Each point is reached from the start by the listed moves, each made once or not at all, plus a little noise. Say if it took an odd or an even number of moves. Then give how often each move was made.

Moves:
(1): [ 5.6 -2.1 -2.5 -0.8]
(2): [ 2.3  6.2 -1.9  1.0]
Start: [ 3.4 -0.6  1.8 -1.1]
Points:
[ 3.4 -1.2  1.3 -1.7] => even (0, 0)
[ 8.8 -3.4 -0.5 -2.1] => odd (1, 0)

Moves:
(1): [ 4.8 -0.6 -0.4 -1.6  0.6  0.8 -0.6  2.0 -0.4 -0.5]
(2): [ 1.4  5.4  0.7  3.1  1.2 -0.1  0.1 -0.1  1.5 -2.1]
(3): [-0.4 -0.7  4.6  0.4 -0.3  0.9  0.3  0.1 -0.7 -0.2]
(4): [ 2.2 -3.1 -1.6  5.5  0.8  1.6 -0.1  0.2  0.2  1.2]
(5): [ 0.1  0.2 -1.0 -1.1  7.9  1.4 -0.7 -3.2 -0.4  0.4]
(6): [-1.2  1.9 -0.3 -0.2 -0.4  4.2  1.6  1.1 -0.1  1.6]
(7): [-0.5  0.7 -0.7  0.4  1.6  0.1  5.4  0.8 -1.1 -1.5]
(8): [-0.5  0.9 -0.7  0.7  3.8 -1.1 -1.2  4.5 -2.4  1.1]
Start: [-5.0 -1.0 -0.1 -5.3  0.2  0.2  1.5 -1.9  4.1 -0.7]
Points:
[-1.0 -1.4  2.5 -7.3 10.0  3.5  5.8 -2.2  1.4 -2.5] => even (1, 0, 1, 0, 1, 0, 1, 0)
[-1.7  1.1 -2.4 -7.7  9.8  6.5  7.3 -1.2  1.9 -0.8] => even (1, 0, 0, 0, 1, 1, 1, 0)
[-1.2 -1.6  3.4 -6.3  2.2  2.1  6.6  1.0  1.7 -2.9] => odd (1, 0, 1, 0, 0, 0, 1, 0)
[-0.4 -1.7 -0.3 -1.3 14.4  8.1  6.2  3.7 -0.8  1.5] => odd (1, 0, 1, 1, 1, 1, 1, 1)
[-4.5 -1.5 -2.7  0.4  2.2  6.1  8.3  0.0  3.1  0.7] => odd (0, 0, 0, 1, 0, 1, 1, 0)

Moves:
(1): [ 4.4 -1.2 -0.5  1.1  2.0 -2.0  2.9  0.8 -1.0  0.2 -0.7 -1.9  3.6 -1.1]
(2): [ 1.3  3.4 -2.1  1.3  0.8  2.2 -1.7 -1.5 -0.7 -2.7  0.1  1.2  2.5  2.5]
(3): [ 1.2 -0.1  3.7  0.1 -2.8  4.0  0.6 -1.2 -1.1 -4.5  1.1 -3.2  0.3  0.2]
(4): [ 1.3 -0.8  2.8  3.3 -1.4 -1.0  2.9 -1.6  2.9  1.3 -1.5  2.3 -3.9  0.1]
(5): [-1.1  0.9  1.9 -0.8  3.5 -0.4  0.9  1.6  2.1 -2.5  1.9  0.2 -0.7  0.4]
(6): [ 0.8 -0.7 -1.9 -1.4  2.8  5.5 -3.1 -2.1 -0.2 -0.8  0.3  0.9 -0.6 -2.4]
(7): [-1.6  4.3  0.1 -4.3 -0.9  0.6  4.6 -0.9 -0.4  0.2 -3.9 -4.2 -0.4  1.3]
(8): [ 3.0  0.9 -0.9  1.2 -0.9  7.6  0.1  4.8  0.2 -0.1  2.2 -1.6 -1.8  2.2]
(9): [ 1.1  0.9  0.5 -2.7 -2.0 -1.4 -0.9  0.2  2.8  0.2  0.3  1.1 -0.1 -0.2]
(10): [-4.9  1.7  7.6 -0.7  1.1  0.5  1.2  0.5  2.0  5.0 -0.7  2.1  3.0 -3.0]
(11): [ 0.0 -1.5 -3.5  2.7 -0.3  3.5  2.2 -2.7 -0.1  1.1  5.0 -0.1  0.5 -0.2]
(12): [ 1.6 -1.8  2.1 -3.0 -3.6 -1.1  6.6  4.4 -1.9 -0.5  0.4  4.3 -1.3 -1.7]
(13): [-3.7 -1.3 -1.6  2.4 -0.8  1.8  1.4 -1.1  3.7 -2.8 -3.0 -0.4  6.1 -0.8]
(14): [ 1.3 -3.7  0.9 -0.5  0.2  0.5  2.2 -0.4 -1.1  2.1  0.8  0.5 -0.5  3.0]
Start: [-3.5 -0.4 -1.6 -4.0  1.3 -0.1 -3.1  0.3 -0.5 -2.0  1.1  3.7  0.4  4.1]
Points:
[ -6.5   8.7   7.4 -11.6   2.5   7.6   2.8   6.2   6.5   0.8   0.3   1.5
  -0.1   4.6] => odd (0, 0, 0, 0, 1, 0, 1, 1, 1, 1, 0, 0, 0, 0)
[-2.2  0.5  9.4 -2.7  4.0 14.3  1.6 -6.0  5.7 -3.2  8.5  8.7 -0.3  4.8] => odd (0, 1, 1, 1, 1, 1, 0, 0, 1, 1, 1, 0, 0, 1)
[ 2.8  1.5 -1.2  5.0 -3.2 16.4  0.2 -3.3  1.5 -7.0  8.0  1.9 -2.2  9.1] => odd (0, 1, 1, 1, 0, 0, 0, 1, 0, 0, 1, 0, 0, 0)
